Each row is a point. A path goes straight from each point to the next, and from the last back to the first. The post is the endless flat space through its rows: a point in 2 columns, a line in 3, a plane in 4, and so on, so that a path can go around it. How many times does the path go around the post? Going back the other way cancels.
In the rows, 128 means zero.

Post, 2 rows:
101 141 133

157 126 129
Path:
110 121 72

101 96 174

114 131 154

147 174 147

162 145 86

93 135 81

173 106 137

171 105 189

121 167 164

132 165 94

131 124 93

111 100 141

85 131 157

187 142 153

142 188 111

153 154 66

131 180 114

89 168 141

89 168 112

157 143 67

87 99 130

178 86 172

176 127 156

132 172 109

78 158 109

100 120 118

137 108 155

179 126 186

152 160 119

152 150 65
Times around: 5

Post (7 x 8):
114 128 85 115 133 118 159 177

100 130 116 100 112 93 144 161

145 136 171 111 141 151 87 134

139 146 107 143 64 79 140 79

125 148 120 123 100 170 104 88

86 142 126 175 100 97 137 137

136 112 92 96 135 138 98 113
Path:
100 90 91 111 122 112 143 111

84 97 80 93 152 68 139 109

50 142 73 130 141 145 163 151

66 101 62 143 121 104 163 147

101 123 105 167 88 90 158 136

89 116 106 126 119 161 115 183

63 105 97 180 96 119 152 116

138 133 119 84 135 129 145 131

55 176 82 192 101 118 154 118

184 161 170 124 145 114 90 95

152 151 150 111 122 128 141 112

165 119 181 125 107 100 130 116

59 153 42 98 49 132 216 147
Times around: 0

Post:
126 156 93 98 121 135 179 135 138 96 139 146

98 171 143 81 133 147 167 116 159 110 158 153

142 92 131 97 109 175 111 140 148 133 147 136

146 148 78 81 114 164 145 109 180 133 114 191

109 97 142 134 164 72 80 127 32 160 158 115

150 195 119 80 96 160 156 104 150 148 174 146

142 89 162 151 202 120 125 121 41 134 125 132

147 174 101 83 116 135 164 77 168 79 99 151

122 126 118 152 168 107 114 111 86 104 168 151

137 136 92 119 153 151 110 133 117 131 110 124

120 78 158 194 143 140 101 189 81 137 84 119
Path, 28 rows:
124 112 83 139 113 120 129 134 130 117 112 157

150 165 100 105 181 172 159 93 90 110 125 157

138 109 131 129 138 160 149 101 114 93 40 162

111 150 102 129 113 147 97 87 142 130 151 136

154 122 41 162 88 116 85 191 115 185 115 103

173 70 84 138 155 145 166 151 129 83 162 117

137 155 136 72 58 190 111 126 169 190 121 96

91 143 153 94 90 127 168 146 113 155 230 149

163 141 118 137 181 91 178 47 84 108 137 175

147 179 139 85 138 118 174 118 136 115 164 132

115 108 142 71 145 154 153 162 139 104 97 171

153 124 161 104 97 150 132 143 106 138 148 125

172 120 109 92 138 140 119 116 128 159 168 193

146 76 198 131 118 144 120 136 124 175 158 112

148 132 72 136 137 168 144 147 125 147 73 117

151 130 118 109 95 199 197 118 144 177 121 153

160 157 132 98 105 118 153 87 131 138 147 72

103 108 179 103 187 109 105 129 139 82 211 125

168 142 189 142 112 180 110 149 102 157 70 102

146 136 82 150 144 144 132 124 104 135 92 211

111 176 128 62 129 107 203 18 121 99 134 147

147 153 112 88 119 152 144 121 155 183 135 132

122 126 130 96 155 107 131 143 96 131 141 101

139 98 105 131 215 149 159 97 130 84 99 131

124 131 115 132 155 156 154 145 87 105 147 97

150 146 57 123 157 152 110 88 134 134 61 205

178 116 157 134 129 179 157 110 92 188 164 131

117 173 117 109 131 118 154 119 125 189 146 138
Times around: 1

Post, 17 rows:
153 90 122 106 117 120 150 170 114 170 49 140 154 140 157 174 142 148

50 151 106 92 128 123 80 86 134 164 123 176 90 143 150 157 128 121

83 102 87 158 139 164 147 117 101 103 140 162 121 128 139 127 126 143

176 103 124 188 132 113 91 198 114 111 157 79 114 127 116 114 117 135

100 159 138 127 153 158 153 147 120 122 85 87 133 132 145 129 125 122

159 126 103 79 144 97 175 162 95 83 88 146 93 153 150 170 132 161

148 154 132 138 119 136 90 74 181 154 122 113 147 149 148 136 155 111

115 107 128 121 109 69 128 74 128 119 128 151 137 132 105 150 89 63

147 176 112 157 133 106 194 135 139 107 132 149 100 132 127 142 147 114

222 157 148 95 153 108 146 139 144 128 99 160 139 137 141 114 139 133

161 139 144 124 128 126 149 125 111 164 203 136 116 153 121 110 61 119

129 102 163 126 134 147 169 148 97 134 114 144 79 137 154 139 122 156

118 126 103 219 118 138 77 152 91 131 192 122 98 109 98 143 96 187

82 123 127 126 109 106 190 116 109 129 102 119 130 138 115 106 128 143

120 122 153 134 89 129 73 110 124 152 156 139 162 168 101 116 125 97

113 133 124 114 103 143 106 120 145 158 175 107 174 102 122 110 147 117

79 152 141 184 147 198 135 56 131 173 151 46 100 129 103 81 151 79
Path, 27 rows:
105 210 110 111 108 78 151 160 116 135 136 124 78 134 112 124 135 115

139 84 88 73 78 87 117 112 163 140 131 169 199 132 141 147 142 94

154 146 75 134 111 99 171 139 173 139 128 190 161 147 109 169 176 146

160 133 110 70 203 102 91 142 110 81 85 109 81 172 144 167 131 131

183 159 125 175 134 124 160 67 132 116 163 124 136 94 131 86 155 118

193 116 152 138 124 139 131 179 104 89 161 125 138 148 140 144 97 84

152 93 91 143 106 106 166 156 125 127 108 166 143 90 128 156 141 162

50 142 101 173 96 135 110 91 155 129 121 138 157 156 113 170 149 69

146 55 144 150 153 155 156 82 143 163 81 116 131 131 130 124 156 124

120 128 172 128 132 156 190 131 109 157 129 126 63 129 153 79 109 203

127 129 135 162 82 127 168 163 111 152 137 100 59 119 141 153 180 159

80 187 87 184 84 57 123 96 102 91 162 150 141 121 54 102 123 126

98 153 34 156 121 164 134 143 152 154 156 127 180 66 117 88 125 111

169 179 48 171 130 92 127 183 138 78 152 62 110 157 77 134 183 164

193 134 118 183 117 86 83 120 155 117 109 120 147 145 110 190 155 106

190 105 157 170 164 164 119 120 134 222 62 160 149 127 161 121 154 89

184 220 122 109 163 159 175 72 163 175 112 94 116 175 175 113 106 100

140 161 55 160 81 55 124 110 159 136 146 180 112 169 110 162 111 86

109 87 195 101 94 128 171 173 128 203 139 124 148 81 104 56 114 190

143 185 133 83 142 74 188 117 122 85 176 115 112 136 114 111 119 213

133 131 116 111 115 100 167 122 106 130 153 153 147 117 119 107 118 167

89 148 166 215 136 179 176 123 119 141 164 163 107 85 152 76 85 135

146 126 172 143 136 175 157 115 94 147 130 142 71 150 112 105 137 102

151 98 154 209 174 162 143 120 138 135 150 110 92 103 136 106 92 147

117 120 117 115 139 138 160 131 107 162 158 108 135 164 137 85 119 177

106 201 69 135 101 110 157 96 80 91 186 122 110 152 90 127 151 195

153 146 162 126 186 114 107 98 107 108 55 83 118 208 156 113 96 115
Times around: 4

Post (17 x 18):
75 140 137 158 77 116 128 150 119 165 158 132 64 92 109 128 133 124

57 99 114 114 107 121 152 109 108 75 138 111 150 135 128 76 129 125

121 42 159 121 189 143 79 127 169 106 94 116 156 135 140 135 120 140

98 110 114 94 127 146 169 112 173 49 111 118 158 90 83 94 125 198

115 156 152 174 99 133 120 122 96 93 138 117 130 91 87 130 148 78

53 131 134 111 142 84 130 127 174 92 155 126 197 159 147 115 184 102

104 98 106 84 121 113 123 123 172 159 131 111 117 192 130 117 119 118

107 125 184 128 115 107 148 118 171 100 121 103 139 126 90 76 159 150

133 76 144 109 126 131 165 111 121 146 91 160 179 131 88 94 100 133

154 131 161 176 140 144 112 53 95 107 143 145 90 115 104 164 130 130

195 133 172 163 178 103 144 80 82 137 79 134 127 85 170 190 109 106

166 72 166 117 110 150 72 113 168 152 109 129 88 111 142 104 148 135

93 97 125 155 117 121 158 121 171 129 139 145 136 110 117 85 83 105

99 176 160 162 100 118 74 122 91 118 178 126 117 152 137 143 127 115

168 93 167 122 137 207 100 104 169 181 123 111 75 153 147 82 138 158

72 160 159 107 115 126 109 132 159 121 118 146 107 194 142 133 131 121

198 93 164 168 126 132 113 165 102 134 146 174 122 155 72 146 143 108
Path (25 x 18):
158 112 199 178 146 124 119 90 182 119 58 96 99 152 152 110 167 108

94 148 189 111 139 138 171 141 142 106 47 148 140 129 125 54 122 125

141 80 140 87 135 86 192 163 101 122 116 107 126 154 97 104 155 161

73 103 174 63 87 157 205 30 112 116 91 127 169 157 83 64 85 133

137 77 117 158 164 127 170 48 152 96 175 120 169 161 135 124 170 191

54 166 91 92 102 123 137 141 108 101 107 119 158 175 152 86 80 133

100 88 125 140 135 168 130 115 155 114 102 87 114 126 146 99 130 196

124 121 119 149 44 131 113 133 94 117 197 126 113 156 127 120 133 141

116 170 156 101 145 138 125 112 165 64 126 125 138 120 190 153 175 111

170 114 178 122 151 104 124 97 117 136 121 147 154 104 90 100 133 153

155 71 77 167 149 100 113 108 140 99 130 200 140 151 104 138 85 123

164 82 155 114 114 142 95 158 173 118 111 132 174 182 124 92 99 150

90 121 167 136 103 117 148 166 163 94 142 153 159 97 136 112 137 119

127 98 169 122 137 170 138 117 173 158 150 152 124 85 97 113 131 126

147 110 99 111 135 113 120 126 134 183 183 132 123 180 112 119 80 163

95 97 122 176 151 110 135 169 124 113 170 192 149 118 93 164 122 184

145 98 121 146 96 169 97 169 145 105 141 110 70 88 112 150 136 199

189 66 203 145 187 116 87 133 149 132 147 115 166 136 144 147 165 119

97 111 181 131 170 138 163 131 117 116 141 112 123 173 113 100 70 108

162 132 194 104 65 138 152 176 122 137 102 160 184 132 91 120 143 176

150 109 129 169 149 182 126 33 152 107 142 139 111 181 134 137 141 142

174 143 108 148 172 65 110 80 190 23 124 96 81 170 153 137 103 126

34 202 175 125 84 151 161 143 40 143 126 132 104 108 99 78 86 154

136 103 135 102 134 167 164 103 89 125 140 144 175 113 156 126 118 113

81 100 143 120 68 89 158 132 145 110 136 110 152 121 186 90 200 101
Times around: 0

Post, 17 rows:
119 101 114 82 98 143 148 91 77 166 100 136 115 131 131 158 134 115

119 176 87 166 173 147 124 146 148 89 99 160 130 145 73 112 93 121

146 132 126 160 161 150 117 151 124 85 168 135 82 139 92 76 163 122

96 114 103 108 178 143 151 138 84 101 102 114 170 121 132 100 123 168

186 96 112 109 174 162 98 106 114 119 127 111 113 206 107 108 144 118

95 99 116 115 96 104 151 89 116 148 97 61 124 141 125 122 161 128

83 138 133 186 137 119 150 144 113 109 147 130 112 170 92 121 86 124

139 83 137 49 78 121 155 114 105 124 106 108 156 108 196 132 133 137

121 98 134 106 153 163 133 168 68 84 113 126 159 184 121 163 129 84

147 160 186 156 125 142 112 125 120 143 121 90 110 147 131 107 153 128

92 138 130 135 116 151 159 103 155 173 110 56 126 167 146 123 133 140

99 93 130 103 50 137 112 84 152 131 142 141 154 65 110 152 128 143

129 122 127 118 119 107 92 140 137 145 165 131 87 81 95 99 118 129

96 96 136 78 102 127 109 108 132 131 126 179 63 90 109 125 95 103

115 144 123 144 126 170 135 147 101 70 132 68 152 154 111 88 122 125

117 144 117 176 156 172 155 128 152 102 81 126 146 111 72 158 83 147

136 125 147 122 100 125 70 147 124 153 123 139 72 121 175 88 134 163
Path:
148 197 96 163 153 188 122 121 125 137 142 152 91 163 141 122 112 134

99 142 87 193 182 144 116 130 124 118 128 122 152 185 70 132 129 103

90 121 109 107 155 176 170 123 127 97 117 103 115 104 112 111 155 99

102 91 140 84 120 76 196 118 100 117 93 109 137 99 113 192 95 74

200 126 126 95 151 95 111 194 90 71 192 116 127 53 106 92 106 80

143 116 157 110 108 134 170 83 61 101 151 183 134 107 106 109 147 59

116 161 57 172 196 175 180 202 123 83 91 138 82 140 101 89 155 122

145 164 153 134 80 139 95 149 96 96 104 160 89 159 123 98 142 141

116 146 179 138 156 118 137 109 95 117 134 94 59 91 99 82 103 146

114 156 112 131 128 140 91 109 89 135 89 160 130 104 127 125 125 152

97 118 97 125 63 115 129 112 128 112 133 114 76 129 85 134 122 96

100 150 90 151 142 104 158 125 113 71 148 218 144 88 126 134 135 145

183 132 189 106 115 155 60 98 63 157 178 92 78 129 136 72 176 73

150 126 124 199 150 163 119 161 123 46 96 164 164 141 99 94 123 145

51 120 169 180 79 116 138 163 97 148 140 146 131 168 141 126 146 170

11 125 141 173 126 100 142 97 102 117 39 124 136 183 126 156 106 175

89 151 97 141 137 218 144 132 116 77 99 105 167 166 110 105 135 193

82 143 147 114 130 207 142 154 125 152 112 108 113 158 126 124 79 116

140 106 96 68 91 57 92 131 132 121 111 133 115 71 122 79 122 151

76 157 99 155 123 107 128 143 80 91 116 95 140 153 82 134 91 132

128 63 141 132 105 134 121 109 122 121 124 119 149 144 152 170 74 164

98 153 105 180 114 149 142 98 173 110 124 161 80 60 98 86 168 126

150 141 116 142 209 148 152 105 131 140 100 161 92 150 45 113 139 87

120 119 139 163 75 139 175 138 143 79 55 94 127 172 100 155 157 123

144 56 147 50 163 96 65 56 91 165 197 92 55 195 123 67 110 161

171 117 140 133 112 224 115 137 92 40 207 180 111 149 103 127 152 78

170 104 126 115 147 129 123 127 104 114 107 154 178 113 130 151 121 92

119 91 131 164 103 141 198 84 105 101 130 122 120 91 93 170 150 118
Times around: 3

Post (17 x 18):
71 107 121 155 182 180 174 134 104 133 59 137 137 118 123 159 216 72

155 132 148 164 124 165 137 144 145 134 176 119 92 145 104 101 153 149

115 94 137 104 178 119 146 94 80 125 108 106 69 127 107 80 107 86

97 123 151 153 95 141 113 121 154 95 157 88 115 163 133 111 182 127

161 116 158 140 97 147 109 135 116 139 149 114 175 139 141 92 125 160

127 132 163 145 133 129 120 154 129 126 132 127 137 130 128 62 140 151

181 107 161 118 139 148 101 113 136 110 101 179 116 141 163 173 194 113

106 141 114 59 157 152 163 104 100 178 121 120 93 178 94 141 141 135

73 97 156 156 141 134 76 166 119 92 117 74 128 94 123 141 166 122

138 210 144 130 161 63 94 105 143 151 84 117 187 160 68 115 96 186

148 125 129 137 123 109 120 166 123 107 142 137 174 122 119 106 126 108

124 161 127 157 126 155 166 121 155 91 100 135 145 126 147 121 148 136

136 125 122 134 147 160 103 157 160 151 159 132 126 148 144 115 118 110

134 140 153 107 103 107 81 123 147 144 84 130 132 137 79 144 122 140

149 125 148 126 159 166 105 153 179 91 142 108 125 140 135 104 151 125

132 113 156 102 145 108 152 132 129 153 150 118 143 118 152 119 105 101

112 104 130 149 153 105 149 153 185 111 149 90 165 174 147 107 111 139
Path (26 x 18):
53 102 168 107 170 133 173 128 86 206 91 56 109 81 122 91 110 123

126 100 117 143 150 50 135 197 163 134 146 142 133 130 73 61 122 132

140 143 131 163 161 97 96 164 169 86 92 160 142 157 51 115 150 145

134 147 171 177 93 124 136 156 147 91 148 125 194 173 119 63 174 150

121 98 159 132 127 179 153 160 135 131 144 109 71 122 145 159 158 135

152 107 154 128 134 189 63 145 189 183 68 100 114 119 78 114 135 109

142 115 113 155 120 188 78 172 149 158 135 136 192 165 117 138 183 175

107 112 142 165 154 144 78 181 164 105 151 103 154 146 85 104 127 127

161 137 161 165 110 111 90 190 71 146 185 120 168 124 48 77 111 142

102 217 106 86 138 171 149 92 167 140 101 95 79 136 175 81 34 170

105 128 154 105 80 91 119 107 106 84 130 84 118 147 137 72 135 175

102 93 92 110 114 66 125 168 195 106 93 110 125 184 53 137 95 83

162 62 145 150 165 117 119 184 129 90 81 175 143 103 138 175 164 24

83 160 101 185 159 113 162 146 194 101 127 153 121 156 102 170 119 104

230 133 159 143 182 100 72 91 144 71 115 195 109 121 166 113 144 131

140 97 141 141 85 129 148 171 147 145 122 137 115 84 138 111 132 135

150 51 170 144 147 156 97 153 153 124 140 90 62 165 150 117 154 150

116 168 142 133 181 173 90 163 187 89 96 114 130 208 107 72 138 190

105 125 168 136 143 150 114 118 113 85 133 127 147 144 148 79 166 161

106 94 90 185 185 160 122 128 202 130 93 82 138 110 93 180 113 130

183 166 116 81 142 120 89 156 138 133 97 158 127 157 54 99 131 140

118 138 150 107 155 155 78 150 136 178 124 119 122 199 102 104 183 150

103 120 166 142 212 116 145 97 111 176 97 121 101 148 149 53 193 136

87 104 133 148 153 72 169 115 161 117 138 120 135 185 109 140 164 116

146 100 145 177 154 108 167 167 122 136 149 150 203 135 131 148 91 120

118 159 150 61 107 53 133 166 132 72 144 81 142 107 112 100 64 119
Times around: 1

Post (17 x 18):
84 135 165 97 151 141 185 129 137 145 112 153 174 115 138 118 160 106

128 137 162 163 118 154 99 150 176 152 142 134 159 132 185 154 148 167

144 134 130 35 128 115 193 141 123 160 111 117 115 109 126 64 180 135

137 92 142 120 60 127 164 130 167 85 108 107 35 134 77 116 134 135

114 133 131 90 172 137 158 151 106 145 110 116 131 139 133 130 153 148

116 106 149 165 89 128 107 152 100 146 98 84 146 100 130 115 115 105

132 167 140 160 124 118 51 123 148 140 125 169 120 135 124 153 97 126

117 151 130 143 104 99 183 126 108 113 121 86 109 114 97 96 132 154

108 146 107 178 88 112 28 144 181 93 149 168 129 163 185 132 107 116

123 154 154 112 151 147 211 142 117 154 111 132 114 121 170 92 164 120

106 105 147 179 154 128 85 101 152 143 140 132 169 149 160 126 177 143

142 95 147 87 116 138 173 154 124 126 116 168 128 144 109 87 128 137

109 148 119 203 104 141 37 178 183 125 144 148 133 131 112 134 137 106

99 91 173 159 96 145 121 141 73 125 154 119 113 78 142 118 155 142

80 135 122 179 143 141 52 142 183 144 152 142 127 144 165 104 95 143

145 126 110 114 115 165 183 139 118 112 80 133 135 78 131 94 133 152

114 152 177 135 186 121 148 152 136 118 138 125 148 101 140 97 158 148
Path (28 x 18):
124 150 103 148 114 175 103 139 135 87 133 148 107 134 150 111 150 133

35 151 145 203 164 176 58 183 105 81 121 139 132 79 164 123 116 102

148 195 181 109 122 83 156 121 98 197 109 206 94 90 87 123 145 102

128 119 119 112 124 65 80 164 140 153 154 100 116 167 109 86 148 117

142 135 123 84 114 173 145 180 127 162 129 100 148 112 158 107 90 167

149 185 148 114 73 151 171 124 136 108 82 141 120 100 162 135 130 103

108 127 150 132 114 114 172 89 69 122 110 118 48 101 152 77 157 138

131 121 133 131 115 96 175 156 98 128 152 133 134 143 194 42 156 145

86 179 164 122 110 77 125 171 165 108 198 93 82 84 158 103 131 141

124 159 120 106 98 135 121 129 128 132 127 129 129 84 127 131 121 132

74 163 149 159 138 124 105 92 177 75 133 111 79 106 70 102 183 124

96 144 180 81 154 51 89 137 120 134 160 148 149 168 93 127 142 152

124 66 121 59 129 141 162 166 100 147 93 176 221 106 89 93 134 138

130 165 133 191 141 130 98 154 119 107 98 178 159 98 139 116 103 67

137 96 139 96 88 107 140 159 60 177 117 126 138 109 156 109 117 134

142 80 104 187 81 161 121 110 132 96 64 125 138 100 149 101 133 160

83 138 144 175 113 191 125 125 167 147 100 98 177 145 190 149 163 112

128 117 149 101 152 131 177 130 156 63 192 170 94 162 140 96 181 129

99 202 101 162 153 121 154 141 55 156 119 95 116 53 173 114 74 134

140 95 116 101 86 68 194 108 97 123 49 90 164 114 134 102 130 163

179 93 102 79 81 109 103 138 137 187 89 115 101 169 120 106 98 184

119 134 183 159 144 113 129 182 139 140 150 129 139 109 161 117 151 135

158 111 131 103 28 146 132 148 126 155 159 118 77 143 198 123 125 103

143 145 168 83 110 149 159 159 111 187 117 114 110 150 189 98 101 137

128 89 100 91 102 159 128 144 83 61 138 220 123 84 124 55 104 188

107 128 140 149 85 146 116 146 145 146 91 145 121 89 146 113 130 128

133 122 135 213 131 167 167 120 163 142 56 128 125 98 126 132 100 110

194 45 155 124 82 131 86 170 191 104 146 78 85 130 16 112 190 171
Times around: 3
